Rows are points. A path goes straight from each point to the next, and from the last back to the first. The post is the endless flat space through its rows: a point in 2 columns, a line in 3, a plane in 4, and so on, so that a path can go around it. Count how often the path circles the post. Going back the other way cancels.
In the rows, zero is written as 100.

Post (2 x 3):
69 64 110
86 146 74
Path (25 x 3):
96 75 151
22 134 126
25 114 62
93 148 35
118 89 98
106 166 112
105 153 142
133 90 104
96 43 65
105 87 57
124 76 115
78 166 114
5 99 113
55 142 48
82 108 42
47 63 99
36 132 123
92 114 145
122 70 86
64 63 49
42 142 52
60 127 97
79 86 169
144 94 101
109 111 79
Times around: 0

Post (7 x 8):
144 73 93 81 94 105 54 119
70 68 128 91 86 107 119 149
114 93 106 132 66 123 73 90
75 128 145 97 65 118 58 100
116 90 99 88 114 99 88 66
111 71 100 170 132 61 105 69
130 35 108 175 135 111 73 95
Path (22 x 8):
122 97 123 123 110 96 94 88
122 96 102 130 123 116 37 132
79 64 64 72 91 110 102 121
89 52 114 104 68 127 82 125
178 5 119 96 140 64 72 132
119 72 121 145 91 136 80 92
94 108 113 93 48 136 87 140
106 106 121 115 124 88 82 135
107 98 155 96 116 129 116 87
124 75 137 96 85 129 125 100
148 81 119 129 134 128 53 103
110 87 92 155 99 105 70 108
83 82 112 172 104 80 76 97
100 63 116 100 104 89 86 68
129 92 141 15 129 142 41 76
141 102 111 142 90 132 79 106
96 90 118 92 107 117 69 135
115 103 113 168 120 127 86 93
129 55 132 139 138 103 94 88
122 87 125 140 67 51 75 105
110 60 95 114 47 66 80 138
118 48 120 136 102 74 103 131
Times around: 2

Post (13 x 14):
62 75 82 141 83 94 155 51 105 91 120 98 136 112
104 88 133 122 79 96 95 115 63 83 144 73 66 118
112 63 104 91 100 55 124 97 102 123 77 98 112 90
99 83 78 73 126 63 133 62 97 57 81 90 95 122
96 68 123 95 85 76 108 64 66 81 78 150 101 140
87 48 77 105 82 99 145 74 98 75 86 129 71 55
82 157 165 80 89 94 51 48 112 100 97 155 100 122
98 86 118 109 76 60 156 118 141 79 85 128 112 120
162 152 119 79 48 195 44 76 94 85 157 173 161 103
175 134 127 138 63 109 79 113 48 44 133 119 113 59
73 39 88 109 99 78 78 47 146 72 61 131 129 129
118 58 129 115 120 108 133 58 102 98 57 99 81 109
115 112 111 117 21 75 106 121 61 61 78 44 61 102
Path (19 x 14):
132 69 106 49 109 129 94 118 100 61 115 96 90 89
100 88 100 91 97 104 105 122 96 70 127 109 123 129
135 89 79 119 86 94 89 132 93 94 122 154 119 87
103 68 80 129 84 128 100 44 151 65 103 108 63 119
125 128 114 85 20 81 141 85 124 49 120 118 118 118
132 62 169 59 101 52 142 111 134 65 35 100 105 137
81 66 129 85 58 53 82 94 70 102 53 155 120 111
103 76 102 134 87 55 117 110 36 54 115 128 93 73
104 79 121 153 88 44 149 121 124 143 74 109 80 132
116 123 105 141 100 16 89 90 128 76 141 144 112 93
139 78 126 108 82 140 184 61 68 90 99 143 92 91
66 82 135 107 79 75 111 61 102 93 80 111 85 55
88 135 80 88 43 137 66 28 89 29 74 118 143 145
107 88 130 162 70 89 91 86 61 56 108 134 136 74
61 113 113 127 32 121 77 93 138 57 48 102 129 166
63 104 96 126 80 47 90 62 118 91 66 85 110 123
132 95 71 44 168 68 85 82 68 90 159 72 56 104
156 61 136 72 116 74 79 101 110 128 94 103 105 133
131 84 143 125 83 8 152 138 104 87 86 74 108 105
Times around: 3

Post (17 x 18):
95 78 100 159 75 105 146 102 148 125 135 116 156 121 108 134 110 65
72 123 103 114 89 125 92 131 120 110 114 101 146 112 88 83 59 97
91 114 119 97 82 66 125 124 91 77 145 132 70 91 92 126 118 59
93 48 99 96 130 90 91 49 80 128 117 147 130 119 71 62 139 163
72 92 86 107 44 104 142 24 129 67 94 117 118 116 57 52 61 134
115 119 119 94 114 114 111 107 97 95 75 98 107 142 103 133 60 93
136 98 112 104 107 71 111 124 72 86 149 72 63 90 35 102 93 54
87 74 129 105 101 118 96 109 73 123 103 63 60 150 152 76 100 93
89 66 68 87 112 88 117 148 87 93 133 81 84 106 100 148 143 77
88 79 71 86 125 103 97 148 102 160 69 60 69 122 180 63 113 115
122 90 112 135 89 118 111 106 68 116 103 135 92 78 87 96 80 117
64 98 155 93 140 125 127 96 88 95 74 76 75 121 109 97 101 79
75 132 150 112 119 138 56 85 135 107 91 81 79 113 102 128 111 74
66 65 60 56 46 94 149 121 153 168 130 128 101 95 152 105 101 82
88 109 110 104 123 108 80 76 76 103 86 108 97 109 93 96 85 72
66 100 128 42 97 101 92 123 126 110 82 48 123 95 165 131 166 75
138 118 110 122 145 119 113 101 61 97 146 112 96 90 90 120 91 101
Path (27 x 18):
98 81 79 108 101 87 97 75 93 92 79 164 78 139 65 81 92 98
80 94 79 96 56 116 111 110 89 53 100 90 86 99 139 79 80 91
103 133 100 153 74 125 109 139 105 85 120 101 105 79 120 114 57 89
49 105 83 91 94 64 87 118 128 106 99 84 145 133 109 84 103 86
5 110 100 124 66 129 124 88 101 79 141 68 84 150 95 88 96 111
77 96 100 101 105 78 105 112 98 98 103 94 149 92 71 113 184 72
109 120 123 94 92 129 154 115 116 72 87 115 112 130 104 124 94 70
158 56 113 121 119 106 118 179 21 111 139 125 87 80 86 123 142 64
46 115 139 83 162 125 103 74 103 74 103 50 123 134 68 95 155 72
97 80 121 76 122 127 144 109 80 157 123 102 103 89 66 129 78 88
70 105 74 89 120 93 156 70 95 65 95 97 85 89 80 121 70 76
93 83 84 121 102 143 111 112 96 90 75 98 96 87 126 162 86 88
132 106 140 112 132 100 147 77 92 58 89 66 63 112 107 88 77 86
111 73 68 92 100 88 96 107 118 122 124 85 51 134 150 147 98 106
88 99 93 72 130 89 127 66 91 113 89 92 79 114 121 140 74 106
85 121 105 127 132 111 114 94 76 85 86 106 60 100 85 129 113 106
114 96 104 95 116 125 100 81 106 121 98 72 92 184 45 68 79 126
56 124 103 148 47 62 150 95 83 69 150 96 117 114 61 45 83 81
93 84 92 125 123 93 105 83 91 108 156 94 129 144 89 167 103 81
59 109 136 168 51 115 122 103 148 104 96 79 111 141 93 86 86 72
36 112 116 47 115 114 104 141 71 108 141 39 110 100 121 86 127 98
77 102 71 148 74 105 148 106 168 146 125 159 119 107 110 136 77 87
112 112 146 116 118 107 85 121 80 97 162 67 129 63 108 71 76 88
86 85 108 101 140 143 135 55 140 121 147 142 78 129 100 152 89 100
107 78 83 101 146 127 100 131 55 81 137 66 96 93 129 106 122 137
78 70 63 103 117 157 95 81 121 134 90 135 88 83 120 88 98 77
99 104 89 123 67 143 86 104 106 137 76 126 99 107 145 88 104 118
Times around: 0

Post (17 x 18):
58 138 105 118 105 86 83 108 128 90 77 132 50 70 104 99 108 92
153 124 105 66 66 112 144 103 76 103 80 59 149 99 44 122 90 90
113 94 100 133 77 122 97 140 109 86 88 71 105 88 106 104 128 86
73 122 118 127 117 83 102 78 117 86 119 73 101 103 128 115 113 124
118 105 89 118 119 91 80 109 121 103 125 68 105 123 99 124 93 100
108 125 109 107 97 58 63 88 91 94 128 96 86 83 122 89 109 95
113 125 104 109 120 107 90 101 104 100 141 93 71 95 141 112 88 89
66 79 53 89 32 81 132 132 49 58 94 73 144 58 94 130 95 69
109 77 63 66 82 60 108 101 113 102 88 118 112 79 132 127 139 110
112 108 106 125 129 85 90 107 94 138 70 115 123 84 124 115 92 107
125 115 128 108 87 106 108 74 99 65 74 87 119 110 80 114 47 106
119 89 90 114 133 104 103 84 85 103 85 78 82 103 119 115 116 99
79 107 95 86 140 79 84 106 122 119 46 113 103 119 147 90 113 97
136 88 103 103 136 85 110 95 77 89 79 114 133 103 92 73 47 158
101 94 87 88 133 132 63 89 81 96 93 129 104 104 117 109 109 113
104 67 143 47 111 83 80 101 49 122 121 138 46 96 97 103 64 96
103 116 102 123 117 98 90 83 86 110 133 129 81 132 144 97 118 80
Path (29 x 18):
142 88 138 107 151 74 97 80 78 110 125 118 92 114 132 135 68 118
76 143 97 86 91 71 72 108 95 106 88 148 97 103 93 92 111 102
165 139 38 119 102 113 108 92 105 112 137 165 60 118 105 78 116 81
93 97 97 75 91 76 90 80 127 78 132 87 62 85 126 102 87 105
45 149 82 137 109 102 115 106 113 138 97 117 114 84 94 132 75 98
125 121 125 101 98 133 94 144 101 116 152 35 66 99 65 147 60 79
144 140 64 104 97 66 78 88 89 124 71 87 86 73 111 150 123 41
86 85 119 86 124 74 98 91 64 79 69 147 77 109 134 95 125 124
105 73 108 42 62 103 126 99 15 40 87 52 124 56 23 98 57 148
72 70 51 91 63 44 104 69 100 33 154 88 114 126 72 128 54 128
80 99 136 102 123 92 111 142 94 137 91 100 67 88 92 86 63 86
91 155 89 99 144 140 120 54 57 109 79 76 145 70 151 153 90 73
107 108 79 53 119 71 86 59 67 64 101 155 99 122 163 97 92 95
119 87 139 66 85 72 90 46 41 83 69 68 115 70 105 130 121 142
103 133 123 100 119 92 70 84 103 98 100 84 73 90 129 92 76 108
72 86 123 86 83 97 95 106 100 97 100 120 107 94 120 93 124 143
42 125 115 62 144 101 22 32 77 97 83 126 122 117 168 143 110 119
124 131 144 138 85 111 75 121 105 113 127 114 97 82 120 117 117 88
113 84 117 114 165 94 99 151 130 118 56 67 84 99 118 95 78 82
136 66 120 120 117 68 85 98 136 64 101 108 104 101 86 83 5 161
130 91 126 114 144 80 124 145 101 160 86 85 102 125 114 67 85 66
119 81 77 103 96 91 109 113 46 81 95 103 129 106 111 94 89 80
152 80 99 111 103 99 111 114 77 97 123 142 137 84 105 122 64 126
114 43 106 42 137 99 85 115 126 126 102 144 64 110 97 98 70 116
113 93 74 106 104 130 120 75 97 95 76 111 117 127 120 88 62 94
65 100 115 131 102 69 70 121 119 98 106 32 110 152 97 124 34 89
139 105 120 92 118 66 94 66 47 81 66 90 152 101 105 112 42 141
145 89 129 63 105 106 108 135 68 113 91 98 113 78 93 122 76 75
97 148 105 141 125 114 139 109 105 118 90 43 113 103 44 124 123 91
Times around: 0

Post (17 x 18):
116 128 89 105 108 141 88 124 92 67 95 106 63 101 119 66 108 87
121 113 142 70 90 87 95 91 85 92 106 119 95 122 140 101 127 60
111 99 96 114 100 96 122 111 119 97 118 95 85 121 111 105 97 122
91 90 109 111 104 83 67 134 112 47 73 111 90 108 117 94 92 86
96 116 100 104 115 109 129 78 81 117 137 130 101 112 108 92 70 109
75 71 114 95 81 85 126 86 117 102 101 121 84 98 85 119 110 89
105 118 108 134 118 97 108 92 95 88 99 112 99 130 94 105 126 112
126 74 142 91 95 68 111 118 95 128 66 75 75 110 33 122 79 115
76 61 125 99 127 84 112 74 97 103 108 89 103 116 66 83 99 110
107 81 86 114 86 106 85 112 125 106 78 122 135 64 112 109 104 98
80 103 60 85 108 124 89 112 115 101 110 124 83 122 94 104 103 106
88 101 70 96 103 90 108 119 105 96 71 99 126 87 110 124 98 87
115 97 99 97 83 110 86 84 115 80 73 103 90 98 95 94 98 102
108 95 73 85 100 135 110 117 107 72 87 116 97 100 108 130 108 98
98 93 123 105 31 102 86 140 106 122 85 52 71 93 139 121 73 150
139 156 113 145 96 73 58 121 86 76 96 87 104 87 76 119 132 128
108 147 130 112 116 81 87 115 105 83 78 104 95 87 129 126 111 99
Path (27 x 18):
128 5 138 45 84 111 58 118 134 98 39 97 113 116 62 100 144 93
130 88 94 78 73 93 122 111 84 127 106 98 80 114 110 92 124 96
103 142 115 151 108 49 110 148 76 89 115 108 78 104 111 160 85 119
123 87 117 74 52 103 124 123 102 61 86 80 40 149 121 129 93 90
100 79 122 98 85 89 73 102 92 95 121 71 107 99 69 54 101 101
54 116 82 124 127 102 102 132 77 103 122 107 75 135 80 138 110 103
97 142 30 102 123 100 67 159 79 62 79 75 84 113 85 110 112 94
143 129 98 94 95 96 81 121 120 105 64 135 108 78 117 122 111 108
140 77 87 71 123 142 86 92 101 91 92 87 127 107 56 74 146 103
84 58 106 89 134 101 144 83 133 86 65 105 110 115 73 128 111 87
115 61 160 71 62 68 77 108 110 81 97 86 90 127 91 101 131 61
126 141 82 124 102 124 138 78 81 45 100 138 106 118 111 97 73 92
102 76 114 70 71 111 112 77 81 112 96 122 103 126 112 106 85 103
144 74 124 79 89 87 83 95 100 79 84 90 81 96 114 86 135 90
75 97 71 91 95 89 66 105 96 119 72 111 101 99 106 124 76 77
121 101 134 83 80 65 143 119 102 150 84 98 105 148 116 163 119 79
132 122 93 143 65 99 119 137 122 69 87 104 93 110 84 108 139 113
145 129 107 88 113 82 103 104 84 86 73 97 116 106 83 120 130 108
139 123 74 137 101 128 123 106 88 78 121 108 30 83 91 65 77 124
48 109 122 115 71 62 96 139 99 116 81 71 79 111 169 118 98 95
126 107 85 99 63 132 102 85 96 139 70 155 77 86 102 114 82 90
149 104 96 77 116 141 77 77 71 96 66 48 121 92 75 65 99 129
81 119 119 60 100 58 36 120 108 110 75 85 122 97 107 105 133 82
75 151 79 83 97 115 131 72 105 86 77 84 91 109 116 125 106 86
81 99 76 120 106 125 63 123 107 75 40 107 84 87 83 121 101 94
39 100 61 100 139 59 140 127 103 125 94 120 97 94 104 167 80 113
120 98 61 72 53 104 143 134 142 86 95 109 64 135 151 159 159 104
Times around: 0
